Each row of a before or after table is a point. The points were changed in one or more steps. Then noise was added and the rows were shuffled. The steps act on how far a point lies along the listed directions, d1 being the first. Name the steps. A step turns or swaps two directions, mirrors them in a line or flattens them onto one, adds a multiple of one to another, or multiplies one. Angles are multiples of 10 degrees, from the lower direction toward the higher: turns from -170 to 170, lines from 10 to 170 but not 90. Use the fewest steps. Two steps may share a direction if one is a turn and the other turns, adds or multiplies; they go together, in the order done. Otherwise the lowest direction goes first.

Directions:
(1): [-0.59  0.20]
(2): [0.20 0.59]
Before (9 x 2):
[[-0.04  0.32]
 [-0.13  0.46]
 [ 0.20  0.01]
 [-0.19 -0.51]
 [ 0.35  0.17]
 [ 0.11  0.12]
 [-0.28 -1.30]
 [-0.37 -0.18]
 [-0.30 -0.56]]
After (9 x 2):
[[ 0.18  0.36]
 [ 0.13 -0.63]
 [-0.39  0.27]
 [-0.17 -0.37]
 [-0.23  0.22]
 [ 0.01  0.14]
 [ 0.20 -0.51]
 [ 0.12  0.13]
 [ 0.62 -1.16]]
Steps: turn d1 and d2 by -40 degrees

Directions:
(1): [-0.27  0.37  0.34 -0.66]
(2): [ 0.34 -0.27  0.75  0.10]
Before (13 x 4):
[[ 0.35 -0.70  0.05  0.87]
 [ 0.21  0.37  0.67 -0.49]
 [-0.32  0.61  0.10 -0.86]
 [-0.17 -0.03  0.16 -0.27]
 [ 0.48 -0.47 -0.26  0.54]
 [ 0.44 -0.36  0.93  0.22]
 [ 0.04  0.23  0.05  0.19]
 [ 0.22 -0.33  0.07 -0.01]
 [ 0.60 -0.65 -0.06  1.05]
 [-0.35  0.18 -0.95  0.20]
 [ 0.11 -0.23 -0.11 -0.02]
 [ 0.03  0.17  0.04 -0.08]
 [ 0.54 -0.34  0.01  0.47]]
After (13 x 4):
[[ 0.00  0.16 -0.30 -0.05]
 [-0.46  0.33 -0.81 -0.05]
 [ 0.08  0.10 -0.04  0.03]
 [ 0.43  0.04  0.38  0.08]
 [ 0.16 -0.26  0.13 -0.13]
 [ 0.04 -0.15 -0.04 -0.14]
 [ 0.22 -0.12  0.08 -0.11]
 [ 0.42 -0.32  0.98  0.15]
 [ 0.21 -0.11  0.43  0.09]
 [ 0.35 -0.07  0.27 -0.05]
 [ 0.02 -0.26  0.47  0.09]
 [-0.08 -0.16  0.05 -0.04]
 [ 0.04  0.23  0.08  0.16]]
Steps: multiply d1 by 0
